Rows are points. Each copy is the shape, with its points in the same order, turned, moved and blurred by noise. Say if it was mirrored as well.

Shape (5 x 2)
[[  0  37]
 [ 31  -2]
 [-28 -27]
 [  7 -38]
 [-48   7]]
Copy 1 (5 x 2)
[[ 41 -11]
 [ 17  33]
 [-32 -10]
 [-29  26]
 [ -8 -45]]
Copy 1 is: mirrored
Copy 2 (5 x 2)
[[ 17 -49]
 [ 21   4]
 [-42 -12]
 [-15  19]
 [-36 -60]]
Copy 2 is: mirrored
Copy 3 (5 x 2)
[[-17  21]
 [ 28  17]
 [  9 -40]
 [ 39 -18]
 [-28 -33]]
Copy 3 is: only turned

Shape (7 x 3)
[[-21 -26  42]
 [-41  10   3]
 [  6  34 -21]
 [ 39  14  50]
 [ 27 -27 -14]
 [-14 -23  -4]
 [ 26  32 -22]]
Copy 1 (7 x 3)
[[-51  21  14]
 [ -5  46  24]
 [ 44  20  10]
 [ -6 -45  37]
 [  8  -5 -36]
 [ -9  26 -16]
 [ 53  -7   5]]
Copy 1 is: only turned
Copy 2 (7 x 3)
[[-31  -2 -36]
 [-40  12  23]
 [ 16  10  60]
 [ 35  13 -16]
 [ 15 -43   7]
 [-28 -30   8]
 [ 26  -8  46]]
Copy 2 is: mirrored

Shape (12 x 6)
[[ 12  27 -25   0  -3 -12]
 [ 29   4 -21 -30  -6  26]
 [ 24 -16  10 -21  38 -31]
 [-17   5  19 -28 -12 -41]
 [  0 -13 -13   5  29 -21]
 [ 11  -4  48  14  60  23]
 [-13 -21  14 -42 -33  20]
 [ 30  -6  40  -4 -19  17]
 [-25 -31 -13  24  -2 -21]
 [-21  34 -12  35 -18 -28]
 [  7 -34 -28   0  47 -11]
 [-11  -6  18 -33 -15  34]]
Copy 1 (12 x 6)
[[ 40   6  -1 -17  -4 -10]
 [ 30 -34   6  13 -17  -7]
 [  4 -16  13   4  55   7]
 [-12  -6  15 -48  19  -5]
 [  7  13 -14   4  30   0]
 [-11  22  47  51  16  39]
 [-26 -46   6 -18 -29   5]
 [  7 -24  35  -6 -12  48]
 [-11  17 -41 -15   9  24]
 [ 28  44  -5 -49 -10   5]
 [  6   5 -28  33  35   0]
 [-20 -32  23  -1 -32   6]]
Copy 1 is: mirrored
Copy 2 (12 x 6)
[[ 26   5  12 -14 -16 -16]
 [ 25 -38 -23   4 -19 -27]
 [ -3 -20  11   5  46 -14]
 [-24 -18  19 -51  11  -8]
 [  5  13  -8  -5  31  -3]
 [-49   0  -2  56  17 -12]
 [-24 -51 -34 -36 -20   4]
 [-20 -49  14  12 -21  19]
 [  0  22 -20 -27  13  33]
 [  7  38  22 -31 -34   5]
 [ 17  13 -34  14  46   0]
 [-33 -39 -30  -8 -26 -11]]
Copy 2 is: mirrored

Shape (12 x 8)
[[ 22 -39  22   9  20  35 -22   9]
 [-28 -29  35  29  11   6  12 -38]
 [  9 -11  37   4 -26  25  21 -18]
 [-21  23  36 -18  -2  25  25  17]
 [ -4 -24  19  -6  17 -11  -6 -28]
 [ 25 -16  16   8  -6   3  -5   1]
 [ -1 -40 -17  -5 -30  14 -32 -33]
 [  3  13  38  34  24  25  -7 -36]
 [ 12  -9  -6 -20  -7 -12 -38  18]
 [-17 -15 -12  -9  20  -3   4 -10]
 [-19  23   6  -6 -27  25  29   6]
 [ 29  17  18 -16 -13   4  -2 -24]]
Copy 1 (12 x 8)
[[ 20 -25 -25  -2  30  44   0 -38]
 [-23  27  12  33  26  25  25 -31]
 [ -2  19  14 -10  -2  57  22 -14]
 [ -9  -2  31 -42  21  21  35   7]
 [ -3  12  12   5  16   5  -7 -40]
 [ 20  -1   0  -1  -1  32 -15 -15]
 [-27  15 -38  -8 -23  21 -16 -45]
 [ 10  47  -8   4  52  35  11 -11]
 [  2 -19  -6 -27  -4   5 -37 -10]
 [ -2  -4  -2  -1   6 -21   9 -26]
 [-12  11   7 -34  -8  19  41  20]
 [ 22  32   9 -35  -2  24 -13 -12]]
Copy 1 is: only turned
Copy 2 (12 x 8)
[[ 36  29  22  -4  -2  30 -33 -15]
 [-32  46  13  39 -15  37  -2 -26]
 [  0   1  12  15 -31  33  13 -43]
 [-18   4   0 -28 -57  37  15  -3]
 [-31  10  10  17   7  27 -20 -12]
 [ 10   4  21   3   1  12   2 -18]
 [ 10  -6 -22  46   1  -2 -35 -20]
 [-25  50  15 -11 -10  24  -8 -56]
 [  6 -15   6  -8   2 -14 -25  14]
 [-20  14 -18   6   7  28  -7  12]
 [-10   0 -24 -10 -45  20  31 -13]
 [-16 -22   3 -16  -5  13  -2 -40]]
Copy 2 is: only turned
Copy 3 (12 x 8)
[[ 32 -18 -32   6  28  17   8 -51]
 [-13  25  -2 -13  38  -5  49 -33]
 [-15   9 -19  -8 -13  30  32 -33]
 [-48  -6 -26 -11  10  29  -5  -3]
 [  6 -12  -4 -23  16 -20  30 -24]
 [ 22 -10  -6  -3  -3  19  16 -22]
 [ 10 -19  10  24 -19 -25  31 -60]
 [  3  42  -7 -31  24   7   1 -44]
 [ 19 -49  13   6  -6  -2  -9 -17]
 [ -1 -10 -12   6  15 -28  14  -3]
 [-43   9 -14  17 -16  18   2  -3]
 [  1  -2  -9 -28 -35   8   1 -22]]
Copy 3 is: only turned

Shape (12 x 9)
[[ -2   8   0   9 -42  -9  52  42   1]
 [ -6  25   3 -17   9   0 -19 -10  15]
 [ -6  -5   2 -22  19 -10 -14  -3  -1]
 [ -3  20  -3  10   6 -12 -19  -1   3]
 [ 29  -2 -28   8  -4  10 -17  -9 -24]
 [ 17  24   6  10  -9   8  -1 -11  -6]
 [-11   6  -3  -5  10  15 -11  10  11]
 [-15  25 -25   3   0  -5 -13   0 -21]
 [-15   8   2   9 -38   2   7   2  -6]
 [-15 -18  -2   7  14  -1 -12   8 -14]
 [-12  24   6 -17  20   0   9  24 -18]
 [-11   5   3   1   1   2  32  -3  15]]
Copy 1 (12 x 9)
[[  8 -12 -27 -23  60   6  25  38 -17]
 [-27  -6  -3   3 -15  -6 -23  -3  -4]
 [-10  -3  -8  -6  -8 -16  -7 -30  -3]
 [-25 -18 -15  14   1   7  -4 -12 -12]
 [ 17   3  -6  25   2  37  -2 -29  -7]
 [  0 -20   5   9   8  18 -13   0 -18]
 [-28   3   0 -11   2   7   7 -10  -2]
 [-11  -4 -19  21 -15  11  19  -4 -20]
 [  3 -26 -10  -4  10  13  16  23   0]
 [ -9 -16 -10  -4   3   4  22 -38  -8]
 [-16   4 -17 -21  -3  -6   5  -6 -41]
 [-12  -7  14  -1  29 -15  10   5 -15]]
Copy 1 is: only turned
Copy 2 (12 x 9)
[[-25  16 -10   2 -20  49 -22  21 -46]
 [  7   8  20 -12  -6   9  12  -2  24]
 [ -1  17  12  -7   3 -19  13   4   6]
 [ -3  17   7  -6  16  16   1   4  20]
 [ 12  -9 -26 -12  28   2  12  32   9]
 [  2 -15  -7 -10   6  22 -12   8  15]
 [  8  13   9  17  -1   8  11   9   2]
 [  0  21 -30 -10   4  20  15   7  19]
 [-19   3 -15   5 -17  25 -17  18   7]
 [-11  24  -7  15  16 -12   3   9   1]
 [ 15  31 -11  -8  -7   6   2 -19 -19]
 [-25  -5   8  10  -8  20   9  -7 -15]]
Copy 2 is: mirrored

Shape (15 x 11)
[[ 27   4 -10  -5 -16  -7  27   0   4 -26 -16]
 [-16   8   4  -4  26  11 -29  23  26   8 -16]
 [ 13  -6 -13 -24  -6 -19  17 -24 -29 -27  -7]
 [-30  15  10   9  23  12  -7  47  21  12  27]
 [-13 -24  -7   1 -32  18 -13 -28  16  41  20]
 [  0 -10  -2 -28 -11 -12  17 -18 -36 -29 -22]
 [  5  11 -10   1 -16 -27  13   8 -35  -5 -22]
 [-25  10 -15  -2  11 -30   5  21   3 -28  -7]
 [-29  29  12   0   2  34   0  15   5  14  -1]
 [ -4  11   1   7   7  10  -6 -37  10  23  30]
 [-16  44  -5 -10  10  -7 -25  22  23  14   3]
 [-20  -4  20   8  -6  -6  12 -38  25  34   0]
 [ 26 -16   4 -21   2 -20  23  -7 -33   5 -13]
 [  6   1  12 -48 -21 -22  24   4 -17 -12  -4]
 [-22  26  36  18   5   7 -41  33  21  -1  15]]
Copy 1 (15 x 11)
[[-14  19  11   2   6  -9  27  17  25  11 -17]
 [ 13 -29 -11 -24 -37   0  -9   4  -9  -8 -14]
 [-14   2  14  14  26 -20  44  -9   9  19   7]
 [ -7 -13 -16  -5 -24   7 -35   7 -40 -28 -19]
 [ -6 -16 -15  -5   7  28  -8 -54  35 -31  -4]
 [ -6   3  20   0  31 -40  39 -16   5  13  -1]
 [-27  10   0  16  -3 -43  11 -13  11  23 -15]
 [-28 -18  -8   4  -5 -32   5  23 -11  -5   4]
 [-11  -2  -8 -36 -11   3 -16 -21 -24 -10 -32]
 [-12 -11 -22 -10   9  39  -5 -34  -2   5   5]
 [-29 -33   0 -19 -36   5 -20  -1 -13   8 -17]
 [  0 -26 -33 -16  31  20 -16 -28  23   6 -17]
 [  9   0   4  35  16 -21  29 -21   9  28 -15]
 [-13 -12  38  21  31 -21  17  -4   6  11 -27]
 [  3 -10   3 -26 -28   4 -60   5 -19  -4   4]]
Copy 1 is: only turned
Copy 2 (15 x 11)
[[  9  14  11  -8  23  10  11  16  19 -15 -19]
 [-18  -2   7  12 -11  28  -6 -15  -5  29  31]
 [  1  11  -2 -29   3  -7  41  18  31 -26  -2]
 [ 21  -6 -18   3   6  15 -17 -34 -18  38  37]
 [  7 -30  -4   6 -48 -23  14  -7 -26  10 -24]
 [  3  17  14 -22   4  -8  53  14  25 -23   7]
 [ -5  24  -1 -12  24 -24  23  25   1 -14  14]
 [-11   2 -20 -11  36  20  26  -7   1   0  25]
 [ 11  -6  17   9   3 -13   3 -22  -1  45  21]
 [  1 -36 -11 -10 -28 -25  -7 -19  16   8  -3]
 [-10 -11 -20  23   8   8  -8   1   9  38  30]
 [  0 -53  18   8 -16 -20   5 -12  -7 -13   3]
 [ 14  13  11 -30  -8 -11  16  32  13 -33  16]
 [ 35   5   1   1   6   0  41  31  22 -18  18]
 [  2   9 -15  43  -2   5 -16 -46  -2  22  36]]
Copy 2 is: only turned
Copy 3 (15 x 11)
[[-26  17 -20   8  12   0  21   0  -6 -28  19]
 [  8  -2   2 -30  -3 -27 -26 -10  30   3   3]
 [-15   7 -27  24 -13   2   6  20 -34 -18  19]
 [-10  23  28  -7  -5 -15 -23  -6  50  32  -8]
 [ -2 -28 -16 -16 -11  13  30   1   0  36 -41]
 [-20  -7 -20  22 -16 -16  11  30 -33 -16  30]
 [-23  -6  -1  20   6   0   6  -6 -22  -1  42]
 [-23   8  -6  26 -20 -23 -19 -16  18  -5  24]
 [-20  16  20 -31  -1 -30   0   0  10  32  -1]
 [-17   6  -2 -15 -12  11  -7  -2 -17  19 -43]
 [ 10  21  16 -20 -18 -16 -14 -38  13  15   7]
 [-15 -22  13   0  -1 -18  12  -9 -13   3 -51]
 [  0  -4  -7  29  18   4   3  28 -32 -10  16]
 [  8  15   1  29 -14 -11  30  20 -21 -14  20]
 [-14   1  48 -36 -29  -3 -19 -12  41   8   3]]
Copy 3 is: mirrored

Shape (18 x 12)
[[-17   8  -3  41  18   6 -27 -24  13   3  10 -26]
 [  0 -13 -27 -14 -30 -22  14  29   9  24  25 -23]
 [ 12  25 -21   2  10 -32  10 -26 -11 -28 -13  14]
 [-26  26   0  34 -38  -4 -36  -6 -17 -17   9 -24]
 [-27 -15  -9  46 -24 -26 -23  23  29  -8  21 -11]
 [  2  -1  30  -9 -14  11   8  -9  29  10  19 -11]
 [  6  -7  13  35 -37 -12  10  11  -4  30 -14 -23]
 [ -2  20   2   2   0  12  21 -13  34  25  17  15]
 [ 14 -24  -1 -11 -26  -8 -26  33  -6  24 -17   1]
 [  3  21  -6 -12  -2 -42  -1 -10 -22 -15 -28   4]
 [  0  25   0  -9  16  -4  13  17  14 -24   8  19]
 [  8  19  21  -5  -4  -1 -16  24 -19  -3  19  23]
 [-26 -22   2 -11 -33   5 -15  17   3 -16 -41  28]
 [  6 -13 -11  -8  16  -3  10  36  15 -10  -6 -33]
 [ 20  13 -10 -14  -9   0  28   4  -8 -24 -11  -4]
 [ 10  14  -5  12  -4 -42  -8   5  20  -5 -19  -8]
 [ 28   8 -30  -6 -14 -17   9  -2  30 -11   0  -5]
 [ 33 -21  25 -15  11 -13  17 -13 -13 -20 -34  21]]
Copy 1 (18 x 12)
[[ 34  27   8  -4 -12  39  -3   2  13  -3  22 -14]
 [-26  -9 -38  32 -20  -5  29   0 -10   6  12  12]
 [-11   9 -21  -8  11   0 -33 -31  34   0 -16 -28]
 [  4  10   3  17 -29  49 -25 -20 -14 -39   3  -6]
 [  2  17 -28  17 -20  35 -15  30   6 -29  24  29]
 [ 34 -24 -10 -10  -7  -7  17 -10  -4  -7  10  16]
 [ -4 -13  12  29 -17  18  27  10  17 -24 -20  15]
 [ 31   6  -7  -2   0  -9   8 -26  13  22   4  32]
 [-35 -12  15   4 -21 -16   5  25 -19  -8  -5   8]
 [-29  -9  -7  -7 -13  -7 -27 -27  32 -14 -13 -29]
 [ -6  19 -31 -35   2 -13  -6 -27   8  -8   0  15]
 [-19   6   9 -19  12 -12  -6 -25 -14 -31   9  15]
 [-26 -27   3 -31 -31  11 -37  14  -8  -1 -22  28]
 [-14  10 -35 -28 -22  -2  34  18   4  -3  -2  -9]
 [-13  -7 -29 -19   1  -2   5 -26   4  -3 -34 -11]
 [ -4  14 -18   8 -20 -13 -16   6  31 -21  -6 -10]
 [  5   9 -41  13  -3 -20  -8   0   3   9 -20 -10]
 [-14 -35   3 -41  23 -19 -10   4  30  -5 -28 -16]]
Copy 1 is: only turned
Copy 2 (18 x 12)
[[ 10  32 -30  25  -6 -17   5   2  13 -16  38   5]
 [ -7 -26   9 -43  12 -26  31 -22   0 -14  10   3]
 [-11  31  16  17  19 -26  -6  15 -19 -45 -28  -9]
 [-40  22 -48  -1  11 -26   5  -3 -12   5  24 -31]
 [-20  12 -27 -29 -15   0  35  -6  11 -37  45 -17]
 [ 25  10  -7 -14  -6  10  14 -22   4  13 -11  -8]
 [ 16 -29 -18 -16 -17 -25  -5  -2 -23 -12  23 -31]
 [ 39  18   7  -5   2 -13  41  11  -2  11  -8  -7]
 [-26 -24  26 -21 -31  -5   1  -6 -23   3  25   0]
 [-22  17  28   8  18 -22 -30   5 -21 -28  -6 -19]
 [  5  27  13 -15  20  10  13  27  -8 -15 -16   1]
 [-12  11   6 -11  18  22   6   6 -45   8   3   1]
 [-41 -18  23  -4 -22  18   5  23   7   3   1 -35]
 [  3  -8   8 -40  -1   2  -8  11  17 -20   7  27]
 [ -4  -4  -2 -13  17 -14 -13  15  -8 -14 -38   4]
 [ -6  27  11 -24 -12 -21  -5   2  -9 -40   6 -16]
 [ -6  15   7 -27 -10 -33  17   0   1 -32 -26  11]
 [  3  -8  24  16 -15  22 -28   3 -23 -34 -40  -4]]
Copy 2 is: only turned
Copy 3 (18 x 12)
[[ -9  -2  36   8  24   4   2   1 -30  22   9 -27]
 [-16   2 -22  27 -35 -19 -17  14  20  -4  12   1]
 [ 17  35  17  15  19 -14  -3 -26 -21 -21 -26  25]
 [-13 -32  43  38  16   1 -15   1 -12  -5 -36 -26]
 [-12  -2  48  28   0   8 -45  27  11   7  11 -13]
 [-19  10   7 -12 -14   9   7 -26  26  13  -4 -24]
 [-27  -6  37  38 -20  -6  23   0  19  -8   9   0]
 [-23  29  -4 -13 -11  26  14  -2  -2  10 -12  -2]
 [ -2 -32  21   6 -44  -5  -7 -10   6 -22  20  21]
 [ 24  13  20  29   0 -20  -5 -31 -12  -9 -31  34]
 [ 12  17   6 -26   9  -2  -7   1  10  -1 -31  20]
 [-17 -15  27 -25 -15 -12 -11 -10   0  -2 -34  21]
 [ 20 -29  20  14  -4  42 -17 -30  23 -21   3  32]
 [ 28  -4   1  -8  -2 -25  -1  10  23   3  20   4]
 [ 11  12  -6   2  11 -16  12 -13  14 -32 -21  14]
 [ 24  26  37  21 -17 -11  -6  -3  -3  -5  -7   5]
 [ 15  34  -2   7 -13  -6 -10   1   0 -33   1 -10]
 [ 13  20  26 -16   6 -16  12 -60  17 -29   4  36]]
Copy 3 is: only turned
Copy 4 (18 x 12)
[[ 19  -5  -9  19   9 -12 -12   9  15 -49 -39  32]
 [-13 -13   6  36  12  36  11  -3  36   0   1 -29]
 [ 11 -44 -10 -10 -37 -14  -3 -14  -8 -19 -38 -20]
 [ 20 -55   1   8   9   7 -29   6  23 -51   6  25]
 [-13 -42   0  34  14   2  20 -10  47 -28 -11  38]
 [  0  11  10  10  20   1  18  -2 -13 -27  12   0]
 [  8  -5  13  29 -14  33 -17 -14  15  -1  13  29]
 [  0  12 -17   2  -1  25  32   1 -16 -34 -16  -1]
 [ 13 -21  19  -3  26  32   0  -6  23  30  -6   8]
 [ 11 -54  -4  -1 -22  -4 -18  -7 -17   7 -25 -17]
 [  0 -23 -35 -18  -3 -15  29  -8   0 -11  -7 -15]
 [ 29 -30 -25 -18  27   9   7 -26   0  -7   8  -3]
 [-30 -44  13 -39  16  17  -1   2   1  13  -7  29]
 [ -8   4  -9   8   4 -20   7  14  37  18  -5 -12]
 [ -1 -13  -3 -23 -27  -6  -2  -4   6  -5   1 -28]
 [ 16 -39   4  21 -24  -5  16   1   5   5 -20   8]
 [  6 -18  16   2 -23   6  32   3  20 -13 -19 -24]
 [  3  -6  14 -32 -15 -23  -6 -35 -27  26 -18  -6]]
Copy 4 is: mirrored

Shape (17 x 12)
[[ 30  18  34  10  -4 -16 -15  14   6  11  31 -21]
 [ 19 -43   7   3  19 -13   4 -16   1 -14  -3 -12]
 [ 18  20  36  15   7   9 -11  10  -4  42 -15   9]
 [ 12 -21 -17  -7 -50  -6  12 -21  -8   6  35  -9]
 [ 11  11  31  37   0  -6 -23  -7 -19  16   5   2]
 [  0  -2 -23  -6 -27  13  36  -7   4   5  50  -3]
 [ 14 -30 -14  -2  14 -10 -30 -14  21 -40   6  14]
 [ 12  13  44  43 -16   3 -15  11   2  36   0 -30]
 [ 11  -3   2  -9 -30  -2  28  -6 -29 -33  29   3]
 [-15 -26  -8  28  12 -23  -4 -13   2 -40   5  19]
 [ -4  -2   6 -12 -40 -23  24 -22  11  -3  17   9]
 [ -2  -8 -28  14  13 -25 -18  -3 -16 -22 -11  -5]
 [-25  24  46  32   5   0  -8  28 -11  29  -6 -27]
 [  6 -26 -16 -20 -37 -27  19  14  -9  -4  32   7]
 [-21 -27  13   2  23  -2 -46 -10 -13 -18   0  -1]
 [-15  33  19   8  -5  -5  -4  -5 -12   4 -10 -31]
 [  3 -13 -16  -9 -59  11  25   9   2 -24  15  -3]]
Copy 1 (17 x 12)
[[-17 -13  15 -16 -12 -56  28   2 -22  15   7  10]
 [  7  39  27  -5 -27 -12  -3  -8   5  -5  30   5]
 [-29 -12  -9   0   4 -25  17  18   5  -2   0  46]
 [ 43  14  14  10  -7  -7  28 -18 -21   7 -20 -24]
 [-30   2   8  10  -6 -33   1  22  -6  13 -12  13]
 [ 38 -10  18 -12 -15  16  49 -12  -3  13 -22 -18]
 [  0  52  16 -31  -9  -4  -5  13 -15  -9  24 -29]
 [-35 -18   7   2  -1 -48   6 -13  -8   0 -32  37]
 [ 27  17  10   0 -14  -3  30 -10  10  51  -6 -26]
 [  5  29  26 -23 -22   7 -37  10  -3  11   4 -27]
 [ 54  -1   9 -11   7 -20  11  -4   9   9  -5 -10]
 [-18  13  24   4   3  10 -21  -1 -13  12  28 -23]
 [-50 -41  -3   0 -10 -36  -4 -15  18   9  -9  20]
 [ 53   4  -8  -6 -19   0  15 -18 -27  25  10 -19]
 [-33  33  -7  -4 -25 -15 -19  10   9 -15  16 -32]
 [-26 -16  13   8  18 -25   8 -13  27  13   5  -8]
 [ 36  16   0 -14   3   9  22 -39  -7  33 -25 -18]]
Copy 1 is: mirrored
Copy 2 (17 x 12)
[[-22   3 -17   5 -35  31  19 -10   8 -14 -28 -27]
 [  3   3  28  18  -3  45  -2  10   4  21  13   6]
 [  7   6 -28  13 -13  14  -5 -27 -28 -28 -26   2]
 [-51 -20  18  14  10  15  35 -21  21  -2  17   8]
 [-11  16  -6  -1   6  27   3 -22 -17 -13 -30 -23]
 [-58 -37  18  -2  -9  -6  21  -3   7  11   3  19]
 [ 15   7  53  -4 -22  20   9 -10   6  17  33 -15]
 [-21  20 -15  25  -9  23  -5  -8  -4 -44 -48 -14]
 [-33 -28  19 -13   4  22  19 -32  34  25  -9  13]
 [ -1   9  43 -15   8  15 -18  -8   9  33  15 -18]
 [-32 -19   1  24   2  -3  10 -29  25  18  13  -8]
 [ 13  13  19 -25  18  14  12  12  14   7  10  -5]
 [-12  38 -24   9 -10  -1 -13  -3  -6 -18 -60   0]
 [-49  -4   3  -9 -11  15  19 -23  36  17  33  14]
 [ 16  45  42   4  -3  18  17 -12 -14  25  -7  -5]
 [  4   6 -11  10   6  -6  15  -3  11  -2 -44  -5]
 [-39 -25  31  -1  -4  -1  12 -27  47  -7   8  26]]
Copy 2 is: only turned
Copy 3 (17 x 12)
[[-15  29  -7  14  16  -5 -47  -1  -5  15  25  -9]
 [ 14   9  -6  -4   3  15  13 -22   7  55  19   4]
 [-11  -4  -7  35 -17 -36 -26 -24 -13   7   8 -24]
 [ 14  20 -21 -29  17  40  -3 -13 -14 -12 -13  -3]
 [  3   5 -12  18   0 -16 -32 -39  -5   1  31   3]
 [  6   1 -38 -23  -6  38  -3  25 -16 -13  -2   0]
 [ 19   3   3   3  15  22  10  -4  51  34  12  18]
 [-28   6  -2  16  -1 -24 -53 -38 -30   8  13  11]
 [ 43  14  -6  -4  12  36   6  14 -25  -9  25   3]
 [ 19  -5   5  -8 -12  24  15 -18  36  15  42  29]
 [-10  14  -3 -17  13  34  19  -3 -11 -18  13 -10]
 [ 35  17   4 -23 -15 -13   2 -14  30  18  24  21]
 [-20 -19  10   1 -16 -38 -51 -13 -33   1  36   8]
 [ 22  19   8 -33  -6  49  -7   8  -4  -2   2 -19]
 [ 22 -32   9 -10  20 -11 -13 -27  33  32  30  12]
 [ -1   5   4 -11   7 -40 -13  -2 -20  -2  27  14]
 [ 19  10   7 -12   4  45   6  15 -22 -14 -19  20]]
Copy 3 is: mirrored
